Each row is a point. The points of each table are mixes of a few directions, plus a little noise. How many directions does each table use, and how many do they share? Where both have some left over, give the other angles between the two spaces (their principal angles), to ten degrees, smallest first.

First, 5 rows:
[[-14  60]
 [  4 -19]
 [  1  -6]
 [ 10 -43]
 [ -2   8]]
Second, 7 rows:
[[-57 -25]
 [ -6  -4]
 [ 33  14]
 [ -6  -3]
 [ -3  -1]
 [ 53  22]
 [-12  -6]]
Directions: first 1, second 1, shared 0; angles 80

First (7 x 4):
[[ -1  -2   0  -1]
 [ -5 -13  -2  -7]
 [ 12  31   4  17]
 [-23 -60  -7 -33]
 [ 16  40   5  23]
 [  7  19   2  11]
 [ -6 -16  -2  -9]]
Second (8 x 4):
[[-14 -27  12 -27]
 [-13   4  14 -51]
 [  5  13   0   8]
 [  3  -2 -19  13]
 [ 12  18   7  32]
 [ 11  17 -17  25]
 [  6 -10 -17  32]
 [-12 -13  20 -32]]
Directions: first 1, second 3, shared 1

First, 9 rows:
[[ -2   2  -5   6  -2   0]
 [-10   9 -25  28 -11   0]
 [ 21 -21  53 -60  23   1]
 [ -4   3  -8  10  -4   0]
 [  2  -3   7  -7   3   1]
 [ -2   1  -5   6  -2   0]
 [ -8   8 -19  22  -8   0]
 [ 12 -13  30 -35  13   0]
 [-10  10 -26  30 -11  -1]]
Second, 7 rows:
[[-12 -14  -8   3  49 -24]
 [ 15 -12  -1  16 -16  14]
 [  3  -4  15  21   3  19]
 [ -8 -36   4  -3  13 -11]
 [  5   9   5   5 -12  12]
 [  3  11 -15 -15 -11 -10]
 [ -7  47   1 -27 -26   3]]
Directions: first 1, second 4, shared 0; angles 50

First, 9 rows:
[[ -7  -4 -49  -3  11  48 -26  21]
 [ 19  28  35 -11   2  -1  21  -5]
 [ 13   5  28   1  -9 -24 -19 -14]
 [  9 -22  11   6   7  13  25 -29]
 [-36 -15 -44   0 -13   6   2  22]
 [ -7 -20 -12  13 -12 -32 -51  -1]
 [ 30  35  40  -2  24  -7  18   2]
 [  1   0  10  -6 -22 -11 -21 -13]
 [-22  -5 -19   5  12   7  50  18]]
Second (8 x 8):
[[ 11 -23 -32   7 -22 -14 -32 -12]
 [-19  16  25   7  24  24  12  33]
 [ 40  -7  41  13  31   2  18  12]
 [-38  16  21 -30  35  18  24  17]
 [-28   3  -8  -1 -60 -11  16  -9]
 [ 29 -31 -13   2   2 -16 -24 -11]
 [  1   7 -31  -7 -17 -10 -13 -27]
 [  4  19  -3   8   8   8  -1  -2]]
Directions: first 5, second 5, shared 2; angles 40, 70, 80

First:
[[  4  -2  11  -5   1  -2 -16  -9 -20]
 [  2  -1   5  -4   8  -3   6   8   4]
 [  1 -10   8  -4  -2  10  -3  -6   1]
 [  8 -10  23 -13  13   0  -7   2 -11]
 [ -7  -4   2  -6  -1   4  27   7  26]
 [  7   0   7  -1   1  -3 -29 -12 -30]
 [-18  15   1 -12  -8 -17  44   4  22]
 [-20   8 -11   1 -29   5  20 -20  15]
 [ 23   5 -46  45  16   6 -41  25  -7]]
Second, 9 rows:
[[ -4  -1  -1  -2   1   1  -2   5   0]
 [ 22  -2   5   8  11  -2  11   2  10]
 [ 20   2   4   8   2  -3   8 -11   4]
 [-10   5  -3  -2 -12  -1  -7 -12 -10]
 [ -8 -13   0  -8  24   5   3  42  17]
 [ -5  12  -3   3 -27  -4  -8 -38 -21]
 [ 26   8   5  13  -7  -6   9 -28  -2]
 [-60   2 -13 -22 -23   6 -29   8 -23]
 [ 19 -12   6   3  30   3  14  32  24]]
Directions: first 4, second 2, shared 1; angles 90

First:
[[ 32  31   2 -19  20   3  13 -12  -3  16  -6]
 [-12 -10   7   4 -25 -12   2  21  -2  -9  -7]
 [ 39  37   0 -22  30   6  15 -19  -1  20  -5]
 [-41 -40  -7  26 -11   5 -22   2   5 -17  15]
 [-20 -18   4   9 -25  -9  -3  20  -2 -12  -3]
 [-23 -21  -1  13 -14  -2 -10   7   2  -9   4]
 [ 12  11   7  -9  -9  -9  11  10  -4   2 -10]
 [-17 -17   9   7 -37 -17   3  31  -3 -15 -10]
 [ -9  -8 -17  11  41  27 -21 -40   9   7  24]
 [ 35  33  -5 -18  36  11   9 -27   0  22   1]
 [  2   2   2  -2  -4  -3   2   4  -1   0  -3]]
Second:
[[ 14  14  18 -19 -29  11  16  12 -49 -37 -10]
 [ 12  15  -4   1  12  -4   7  -4 -18 -18 -10]
 [  3   5 -14  12  28 -11  -1 -12  13   8  -3]
 [ -6  -4 -14  10  26  -7 -12  -5  27  12   6]
 [  2   7   4 -15  -6  10  -5  19 -23 -35  -1]
 [  0   2  -2  -5   4   2  -4   7  -7 -15  -1]
 [  5  -4  32 -11 -60  12  26  -2 -31   8  -6]
 [-13  -7  -6 -13   8  12 -27  29   6 -28  13]
 [  6   6 -11  14  23 -13   4 -17  12  15  -5]
 [ -9 -13   1  12  -4  -5   2 -14  26  39   5]
 [-16 -21  -2  16  -1  -7  -6 -14  44  53  12]]
Directions: first 2, second 3, shared 0; angles 50, 50
